Each row is a point. Examples show where two turns around zero, p and q, send a point. Where does a point land after both, in the order given? Backwards means that the second turn is done in reverse. Each puzzle has new turns, and all numbers are rounded.

Turn p:
[ 28 -17 -16] -> [ 27 -24  -3]
[-16  -9  54] -> [-34   5  46]
[-13  65 -12] -> [  5  62 -25]
[  1 -39 -25] -> [  1 -43 -17]
Turn q:
[-23 -21 -19] -> [-13 -25  23]
[-24  75 -24] -> [-69  41 -18]
[ -1 -19 -15] -> [  0 -24   4]
[ 29 -10  -2] -> [ 18 -12 -21]
[ 20 -25  60] -> [64 20 11]
Where do these land?
q, then p: [ 32 -37  26] -> [ 48 -22  16]
p, then q: [-44  45 -35] -> [-70  -3 -17]
p, then q backwards: [ 0 28 11] -> [-8 17 23]
p, then q backwards: [-36 -38   0] -> [-10   3 -51]
q, then p: [48  1 -1] -> [ 33 -17 -30]

Turn p:
[ 48   3  38 -19] -> [ 16  22  -5 -58]
[-35  30 -19 -38] -> [-27  33  35  30]
[-33  41  24 -10] -> [25 31 37 21]
[-21  20 -20  21] -> [ 5  4 -7 40]
[ 29 -66  20  16] -> [  3 -57 -16 -48]
[ 12 -28 -44  31] -> [-22 -34 -44  16]
Turn q:
[36 40 30 55] -> [67 27 27 29]
[  0   9  25 -39] -> [-26  34  11 -16]
[-17 -33  24 -18] -> [-24 -12  24 -32]
[ 27  31 -13  35] -> [ 44  11 -13  30]
[-18 -54 -49 -39] -> [-45 -43 -46 -35]
[-27   7 -17   5] -> [-16 -16  -4  24]
Where do these land?
q, then p: [-34 -10 -25  21] -> [ -1 -48  -5   2]
p, then q: [ 61 -26  38  34] -> [-18  15 -67 -44]
q, then p backwards: [ 11 -11 -31  13] -> [ 13 -11  -2  33]
p, then q: [-14 -11  13 -61] -> [-36  24  48  -2]
q, then p: [-25  58   5  -8] -> [ 48   2 -10  41]

Turn p:
[-31  10 -46  47  48  28] -> [-41  26 -46  32   3  54]
[ -8 -21  30 -36   9 -32] -> [18 -4 58 -6  7  4]
[ 40 -62   0 -14 -24 -19] -> [  8 -70  22 -35   2   1]
[-38  10 -39 -38   9  25] -> [-18  50  -5 -40  -3  28]
[ 20  14   3 -11 -15  -2] -> [ 19  -2  -7 -11   4 -20]
[ 35   7   5 -11  -5 -26] -> [ 31 -18   2  -5  24 -15]
[ 23  -4  20  45 -59 -39] -> [-17 -51   0  20  18 -66]
[-41  46  27  18  36  65] -> [ -1  68 -24  44 -55  14]
Turn q:
[ 20  30  27   1 -11 -29] -> [ -2   6  24   9 -33 -35]
[  0  24  16  26  18 -27] -> [-31   9  17  25  -6 -24]
[ 19 -68   7 -83 -28  61] -> [ 58 -41  -7 -90  -8  57]
[-51  -5 -11 -28  29  15] -> [-29  28 -31 -30  13  30]
[-17  31  -3   3 -17   5] -> [12 36  0  9 -3 -6]
[-29   1  14  45  15 -42] -> [-47   7   4  51 -12   5]
[26 19 10 26  5 88] -> [ 36  14  56 -17  68   4]
[ 14 -29 -12  19 -33 -30] -> [ 19 -33 -12  37 -22   5]
[ 19  -1 -48  -9  21 -41] -> [-13 -26 -50   7   2 -39]
Where do these land?
p, then q backwards: [-39   5  13  16 -39 -14] -> [  9  35  18  14  35 -26]
q, then p: [10 38 15 23 15 29] -> [29 18 21 40  8 -2]
q, then p: [-19  15 -35  33   5  35] -> [ 18  17 -30  37  12  34]
p, then q backwards: [ 26 -63   4 -44 -18  35] -> [ 29 -41  42 -61 -14   1]
q, then p: [ 43  33  12 -32 -48  -5] -> [ 39 -37  10 -19  28 -48]
q, then p: [ -2  -6  10 -48  26 -47] -> [-39  14  27 -50  13 -16]
p, then q: [-19 -22 -20  53  59 -32] -> [-23  13  25  19  70  45]

Turn p:
[58 14 28 29 31 41] -> [ 67  39 -16 -17  34 -13]
[-16  22  -9 -15  42  19] -> [-29  33  -7 -20  26  -9]
[-20   6  25   8   7  34] -> [  5  16  36 -14  19 -14]
[ 61  -4  36 -20  -6  27] -> [ 59  21 -13 -34 -27 -15]
[ -9 -37   1  -3 -28 -74] -> [-14 -71 -16  32 -34 -10]
[-42  44 -32   5 -16 -15] -> [-48  21  15  44  -2  17]
[-33 -44 -48  -3 -30 -32] -> [-39 -59   2  11 -15  44]
Turn q:
[-32  -7   7 -30 -45  41] -> [-13 -22 -20  41 -37  40]
[ 40 -20 -39  10  22  -2] -> [ 32  39 -24 -26  13 -10]
[-27  17  -4  17 -41 -57] -> [-19 -29  11  -2 -41 -58]
[-20 -45 -29  35  30   4] -> [  9  47 -17  36  25 -31]
[  3  39 -16 -36 -39 -59] -> [-12 -57 -18 -46 -36 -31]
[-16  28  15  41  20  38] -> [-41  37  34  11  10  19]
[61 26 31 -5 40 14] -> [ 18   8  35 -51  37  39]
[-63   1  18  -9   4  11] -> [-40 -22  -1  48  11   2]
[ 53 -37  18 -24  10  11] -> [ 63  -3   0 -10  18  31]
Where do these land?
p, then q backwards: [-45 -18 -19  19 -44 -16] -> [-30  16  58 -10 -20  16]
q, then p: [-22  35  32  35 -31  10] -> [  6 -13  61  15 -11 -27]
p, then q: [ 18  50 -50  16  -8 -27] -> [-45  61   2  -2 -24  -4]
p, then q: [ 10 -32  43 -50 -13  29] -> [ 33 -66 -12 -13 -22  16]
p, then q: [36 47 39  4 44 -8] -> [-16   1  -4 -68   3 -46]
q, then p backwards: [-18 -19  26 -39  16  11] -> [ -2 -21 -24  44   1 -18]
q, then p: [ -7 -32 -48 -30   4  35] -> [ -9  28 -19  11  22  61]
q, then p: [ 28 -31 -24  45  32 -33] -> [ -4  24 -58  31 -16 -36]

Turn p:
[-33 -35 -18 -18  23 -27  -9 -15] -> [-33 -42 -19 -26  15  10  14 -12]
[ 27  10   9 -40  61  33 -12  -8] -> [ 13 -43  48  26   6  10  36  33]
[ 28  33  -1  45 -80 -39  38 -20] -> [ 15 103 -16 -18  24   7 -30 -27]
[-20 -29   7 -42  12  -9  21  28] -> [-17 -22 -41   2  -5   0  33  30]
[-32  37  27  39 -63  -5   2 -14] -> [ 22  58  -4 -45 -31 -26 -21 -30]
[ 19  -6 -48  -1  56  59 -17   8] -> [-22 -50  49  49 -18  30 -18  17]
[ -5 -27  10   3   6   0  -2  47] -> [  0 -19 -37  29 -13 -18  -1   4]
[ 4  9 -4  8 81 15  7  3] -> [ -5 -38  34  42 -12  22  40 -20]
[-15  32  -4   1 -85 -14  19 -11] -> [ -6  76 -14 -47  -7 -14 -25  11]
[  5 -22  32  26 -67  -7   9 -34] -> [ 47  34 -32 -44  10   9 -37  -9]
[ 22   0 -11 -20  55  -5 -55  16] -> [-14 -55  34  34  29 -30  10   3]
Turn q:
[-38   9  22  20 -10  11  33 -31] -> [-24   4  45  -3 -11 -34 -12  25]
[-11  52  45 -12 -43  11 -15  22] -> [-24  26  -6  15 -18  39 -12  65]
[-13  46  72 -42 -70  72 -43 -61] -> [-37   9  31 -16 -80  63 -93  56]
[ 22  28 -18 -10  34 -20  -7  -7] -> [ 29  12  14 -15  27  27  15 -15]
[  3 -19 -56  27 -19  -3  15  -7] -> [  9 -31   4  37  30 -27 -15 -25]
[ 53 -34 -10   4  37 -18  31  32] -> [ 35 -29 -18   1  -2  -8  67 -28]
[-24 -21 -13 -32  -4 -20   9   4] -> [-27  21  -4  14  -2  -6   8 -35]
[ -1 -32 -47  17  55  10  -1  35] -> [  0 -34 -32 -28  49 -22  28 -35]
[  7 -28   5  28  19 -44 -21  13] -> [ 38  24 -33  -6   7 -33  14  -8]
Where do these land?
q, then p: [ -3   8  -2 -36 -59  -7   9 -50] -> [ 49   9  17 -27 -23 -34 -38 -29]
q, then p: [-30   6 -34  53  36 -28   4  34] -> [-33 -15   5  36  27  15  61 -28]
p, then q: [-17 -13  28 -38  31  -9  10  68] -> [ -2 -14  -2  58  31 -53  32 -13]
q, then p backwards: [  0 -38   2  29   1   6   4  55] -> [-19 -30  24 -27   7 -29  -4  43]
p, then q: [-28 -26   4  37  34  -6 -18 -18] -> [  6 -12  16  -6 -35 -19 -33 -39]
q, then p: [ 27 -11   2 -10  15 -28 -28  34] -> [-24  22  27  18   6  37 -11  15]
q, then p: [ 50  26  16 -39 -34  17  44 -73] -> [101  12 -21 -20 -23 -17 -38  14]
q, then p: [-24  30  10  57   4   9 -29   5] -> [-27 -24  -2  44  14 -43  19   8]
p, then q backwards: [ 25  17 -25 -54 -29  47   5 -55] -> [ -9  85  38  13  13  27  -7 -26]

Turn p:
[ 27   6  38   3  27  45 -39 -57  48] -> [-38 -76  22 -23 -20  25 -21  33  34]
[ 31  16  14 -11  40  -1 -38  23   2] -> [-13  -6  19  10  27  50  18  29  10]
[ -7   8 -25 -26 -25 -26 -22   9  -8] -> [  2  42  -1   5  13 -16 -13  30  -8]
[-18 -31 -20 -26  10  39 -23 -21   0] -> [ 12 -11  26 -10 -15  17 -54   6 -21]
[ 39  -1   8  17 -21 -31  17  30 -36] -> [ 26  18 -15  47  16 -12  37  -7  22]
[-43   3   5   4 -58  -9  15 -40  13] -> [ -2  -4 -24 -31 -13 -71 -23   1  -4]
[-43 -38   6 -34   4 -21  40   3   6] -> [ 32  15 -52 -32  -7   9 -20 -19 -26]
[ 42  24 -73  35 -35 -45 -17  17  25] -> [-42  59  11  52 -41 -31  37  36  -1]
[ -1 -12  -8  30   1  37  -8   9  16] -> [  2 -23  34   0 -27   0  12  -6 -18]
[-62 -29  39  21 -15   3   9   5 -12] -> [ 31 -36 -21 -25  19 -32   2 -21 -45]
[ -2  24  11 -27   9  31  34  12 -14] -> [ 16  12  16 -31  14  15  -1 -35  28]
[ 37  31   5  13  63 -22  31  12 -42] -> [-26  11 -12  37  37  47  27 -49  28]
Turn q:
[ 22 -47 -16  16   5  11  11  -6  88] -> [-33 -22 -32 -23 -13 -30 -54 -22  60]
[ 16 -29  33 -15  -1  -2  14 -44 -26] -> [-39   1  22   0 -29  46   2 -12 -11]
[  7 -49  22  -2   3 -15 -19   8   9] -> [-45  13 -10  22  -7   2   0   9  27]
[ 19  97  74 -25 -40 -20   9   7 -23] -> [ 58   4 -32  32 -47  41  -5  38 -87]
[ 23 -38 -23  11  13  27  24  23 -10] -> [-33 -10  30 -24  -8 -43   5   4   8]
[ 5 40 21 20 27 30 -7  7 -5] -> [ 34  -1   1 -31 -11   9   8  43   0]
[-50  44 -11  21 -33 -12  -5   5 -31] -> [ 47  -6 -18  12  26   4  52 -16 -29]
[  6   5 -39  20  33 -26   8   5 -20] -> [ 22  35  32  -8   0 -26  12 -19  14]
[ -7   4 -40 -14 -14  17 -41  -8 -15] -> [ 16 -28  30  25  40   3   3   0  12]
[-42 -27 -21 -32   7 -10   7   4  33] -> [-27  14 -22  -6  51  -7 -23 -25   5]
Where do these land?
q, then p: [-28  -5 -47   0 -28  24 -44  13   5] -> [-13 -25 -34  21 -27  50  13 -12 -23]
q, then p: [ 36  28 -17  31  12 -27   2  30 -19] -> [ -3  12 -25  19   6 -26  40  17  41]
q, then p: [ 51 -18 -35  12  -1   4   9  14  14] -> [  0 -12 -42   2   4 -23   9  46  -9]
q, then p backwards: [-32 -43  34 -27   0 -27  31  -8 -19] -> [-20  31 -38  14  50 -34  10   7  11]
q, then p: [ -1 -30  57  -8 -18 -70  34 -29  20] -> [-37  12  50 -12  -7 -75 -39 -19 -10]
p, then q: [52 13  5 20 36 -9 16 45  2] -> [ -1 -31 -16 -69 -22 -10  -1 -14 -14]
p, then q: [-28 -18  63  27  20 -19  30 -13  16] -> [-42  -1  48  -7  26 -15 -13 -51   9]
q, then p backwards: [ -5  14   1 -22  -8  40 -54   0  -6] -> [ 23 -11  37  -9  12   3 -54   2 -14]
p, then q: [-36  36 -18 -28 -30  51  -5  -3   4] -> [ -2  29 -18  38   1  48 -30  30 -24]
q, then p: [-37  18 -55 -38   8  29 -35 -32  10] -> [-14 -52   5   8   0  79 -12   6   2]
p, then q: [ 27   5  12  32   9   4  16 -16 -28] -> [-10  -3 -15 -22 -14  10   6 -29  36]

Turn p:
[-34  -1  20 -75  13 -15   4  10   5] -> [-33 -35  16 -17   9 -20  45  10  47]
[-15 -18  11  -2 -24   9  17   2 -15] -> [  4  10   7  14 -11   3  35 -10  -5]
[  9   3 -10  24  14  39   2 -21  19] -> [ 23  17 -22 -22  21  10 -14 -25 -13]
[ 10   8   2  12 -33  -6 -68 -18 -13] -> [ -6  -3  26  12 -42  10 -48 -38  11]
[ -2   1 -31  20  -7 -16  10   8  21] -> [-10  13 -28   7  -3  24 -11  22  -5]
[  6  -7  14  21  11 -16 -27 -17  16] -> [-12 -19   4  11  14  12 -31 -18 -11]
[ 13   8  19   8  14 -16  -3  37  11] -> [-12  -5  28  -6  15   4 -12  32 -16]
[ 15 -18 -17 -59  17   1  12   0  20] -> [ 19 -32 -11 -17  16   7  21  21  47]
[  8  12 -56   5   0   9  16 -22 -18] -> [ 26  17 -51  -2 -23 -14 -10   6   8]
[  1  -6  20   4  -7  -2  15   7 -58] -> [ 16   1  21  23 -23 -36  23   2 -23]
[-28   5  17  24  14   1   6  36  -3] -> [-28   8  13 -15   2  -3  13  13 -40]
[ 17  14  10  17 -12  11  16 -21  13] -> [ 13  29  -2  13  23   1 -11 -13   1]
Turn q:
[ -3  21 -11  12  42  25 -16 -17  20] -> [ 24 -13 -15  22   6  33 -25 -24  17]
[ -9 -18   3 -30 -14  35  -3  16  26] -> [  3  -7  16 -44  21  -6 -16  -5  26]
[-33  19 -18   2   7  32  35 -38   4] -> [-15  12 -19 -18 -34  39 -36 -21   6]
[ -6 -41  -2 -23  -6 -36  -4  -1   0] -> [  0  -9 -23 -26   5 -33  32   0 -14]
[ 14 -37  23  -6 -19 -28 -16  19 -20] -> [ -9 -20  14  -5  10 -35  41  20 -13]
[ 31  -3  19  43 -19   9  26   5   1] -> [-34  17  20  28  -9   5  18  17  32]
[  9   8 -19   0 -30  26 -15  10  16] -> [  5   4  14  -3   3 -20 -34  12  26]
[ 11   9  21 -27   9 -22 -12 -40 -11] -> [ 23  -8   8   3 -28  -9  23 -36 -21]
[-10  21  -1  -8 -18 -13   2  13  17] -> [ -4  25   6  -2  14 -16 -16  -8 -11]
[ 29  13 -13   6  42 -10 -11  24 -20] -> [ 39   0  -4  30  15  22  15  26 -11]
[-34   8  -2  32   7 -17  14   9 -33] -> [-34  -2 -17  17  -2  20  -5  19 -38]
Where do these land?
p, then q: [  3 -14  -5  -3  44  -5 -25 -12  29] -> [ 24 -41 -25 -27   6   0   8   2  10]
p, then q: [ -7  22 -25 -11 -15   3 -11   3  21] -> [ 10   8   3 -12  14 -10 -34 -15   6]
p, then q: [-11  37   4 -23   4   6  24  18  -2] -> [  5  35   0  -7  27   3   3 -14 -27]
q, then p: [-19 -17   8  15 -11  18  11 -26 -16] -> [-14   4  -4   1 -19  22  30 -20   9]
p, then q: [  1  -5 -27  11 -13   2  -1  18  22] -> [  9  -1  17 -11   5   7 -31  15  11]
p, then q: [ -1   3  15  -8 -26  12 -14  11  12] -> [ -9   1  24  -5   0   9  -7 -27   7]
q, then p backwards: [-20 -22   7  -8 -23 -15  10 -39  28] -> [-45  20  -8 -10   7  16 -17 -28 -14]
p, then q: [-8 55  9 -8 -8 -1 -6 11 -7] -> [ -1  14   9   6  22 -17 -11 -31 -36]
q, then p: [-12 -11   5 -20  18  14  35  17 -29] -> [ 20  10  17 -31  -6 -14  37   4  13]
q, then p: [-18 -12  12  -7  27 -18  -7  -7 -48] -> [ 36  -1  -2  12 -29 -10  38   2 -17]
p, then q: [ -7 -22  -7  63  -3 -25   8   9  -6] -> [-16 -27   6  19 -22  14 -22  49 -18]
p, then q: [ 97 -13   4  -2   5   9 -24  -3  -4] -> [ 37 -34  40  39  20 -21  40   4  46]

Turn p:
[ 39  18   1 -26   4   7 -30 -33  58  -3 -31] -> [ 33  23 -50 -10  45  16 -39 -18   6  22   4]
[ -2 -29 -42  48  -9  -3  37  47  32  -6  32] -> [  6   8  24   9 -53 -51   8 -54  25 -13 -27]
[ 32  29  35  31  30 -29  50 -10 -29 -27 -16] -> [-36 -12  -4  69   7 -19 -44  25 -23 -22  -4]
[-15  47  18 -43  23 -54 -14  22  -6  41  41] -> [-33  34 -25  28  14   6  65  36  -2  46 -22]
[-34 -28  30 -17 -50 -26  42 -26 -21  25  19] -> [ -3   5  37 -11 -36  -4  13  19 -75  32  11]
[ 30 -52 -53 -37 -10 -13   9  -4 -15 -36  33] -> [-11 -16 -48 -20 -69 -12   7 -26   4   3  46]
[ 43 -42 -32  21 -40   3   4  21 -28  21  28] -> [ 16 -33  16   0 -75  -4  -8  -5  31  30   4]
[-20  26  34 -17  42  17   2 -32 -28  44  -3] -> [  3 -23  14  32  56  24  35  27 -25  10  16]
[ 18 -18  12  28 -12  39 -49 -22  33 -33  -1] -> [ -1   2  13 -33  20  33 -50 -45  30   0  12]
[ -4  -1  46 -19  37 -17 -20  29  66 -17 -56] -> [ -7  50 -16 -24  77 -52 -28  10  17   2   0]
[-54  40  -2  44  20  23 -26 -27 -33  -1 -61] -> [  3 -44  21 -16  58  32  -2  25 -13 -62 -44]
[-31  11 -47 -14 -35  53  -5  34 -30 -10  15] -> [ 30   8  16 -24 -46  33  42   7  26 -49   6]
Turn q:
[  8 -36 -20 -33  24  -8   3  25  -9  37  20] -> [ 18  -6  27  13  48  15  35  25 -19   5  -1]
[ 19 -14  18 -12 -30  21  20  16 -28  21  15] -> [ 22   8  17 -20  -4   4  34 -22 -34 -15 -15]
[ 53  19  14 -67 -13  58  13  49 -28   3 -25] -> [  5  24  26 -26  56 -17  22 -67 -13 -24 -65]
[-20  42  87  29  26   3 -29 -22  33  33  18] -> [-25  33 -17   9 -43  32  31 -44  43  62  40]
[  2   9 -17  17  26 -22  45 -28 -27   7  16] -> [ 33 -17  -6 -28   7 -31  -1  17  -4  14  44]
[-46 -20 -14  20  26 -22   2  26  -2 -36   1] -> [-19   5  -7  18  16  15 -46  26 -28  -5  38]
[-36 -18  -4  15 -22 -20  -5  -6 -15   8 -69] -> [-19 -18 -69 -14  -3  21 -13  22 -24  -2 -23]
[ 31  -6 -64 -34   7  79  31  -6  14   3  29] -> [ 53  -4  44  -5  42 -11  12  -8  45 -75  -6]
[ 36  23  15  31  -3 -27 -62 -24  48 -39 -61] -> [-35 -19 -42  54 -39 -25 -43 -17  41  36 -47]
[-36 -50  12  -3   3 -39  26 -12  19 -25  22] -> [-10 -47  24   0 -13  38 -25  21 -27   8  38]
[-24 -29  -8  59  -6 -34   7  19   3  -5  17] -> [ -4  -6 -16  33 -28   1  -6  30 -42  -8  43]
[-11  29  25  40   2 -16 -72 -75 -36 -12  -2] -> [ 22  41 -35 -11 -68   2 -35  26  36  64 -16]
[ 23  50 -45 -62 -40  27  21  37  28   7  19] -> [-38   5  53 -23  30 -42  36  -7  27 -61 -29]
Where do these land?
q, then p: [-16  11  37   7  -4   5  25 -53  18  49  32] -> [ 44  38  12  18 -37  -1   9 -29 -28  29  36]
q, then p backwards: [-20  64  32   0  13  10  -6 -18   8  42   4] -> [  1 -19  -9 -39   9  -4 -45  37  23  -7  44]
p, then q: [-33 -24  -4  27 -14  22   8  15   6  22  54] -> [  2 -31  -5 -43 -38  18  17 -40  -1  15   9]
p, then q backwards: [ 14  -3  30  -5 -14 -22 -18  -5 -41  16  57] -> [-26  -6  40  -7  -1 -49 -31  -4  30  13  20]
q, then p: [ 25 -23 -18  23 -20 -17  39  53 -50  58   5] -> [-28 -39 -18  59 -54 -28   5  43 -15 -29  16]
p, then q: [ 25 -21 -42 -25  84  -1 -42  -8   1 -32 -36] -> [ 12 -45  40  39  39   9 -35  66  29 -18  30]
q, then p: [-21 -33   0 -17 -63  -5  13 -10   8  46  10] -> [ 24  18  26  -7 -38 -23 -10  22 -14 -40  49]
q, then p backwards: [-28   0  24  19 -33 -62  12  36  26  31  26] -> [-28 -19  18 -31   9 -33  23 -12 -58  -6  52]
q, then p: [ 23  14   2 -36  31  44 -44  23  10 -44 -46] -> [  4 -24 -24 -17  88  13 -22 -17   3 -16 -33]
q, then p: [ 44 -17 -11  35  25  31 -26 -10  12 -59 -59] -> [ -2 -53 -34 -39  21  16 -50 -33  31   9 -47]
q, then p: [ -1  -3  -9 -24  46  14  20  18 -16 -61 -26] -> [-39 -32 -29 -16  54  23  11  -8  27  15  10]
q, then p backwards: [-56 -14  -2  31 -62 -21  12 -18 -24  -2 -24] -> [ -8   0 -32 -32 -44 -36  -2 -23 -45 -44 -18]
p, then q: [-11  63 -25  -2 -32 -12   4 -21  19  19  46] -> [ 27   7 -57 -35  -4 -29   7 -28  17 -40 -14]
q, then p backwards: [ 55 -13 -15 -32  45  15   4  -2  23 -84 -44] -> [ 47  -8  14  93  33   9  -1 -24  40   2 -43]
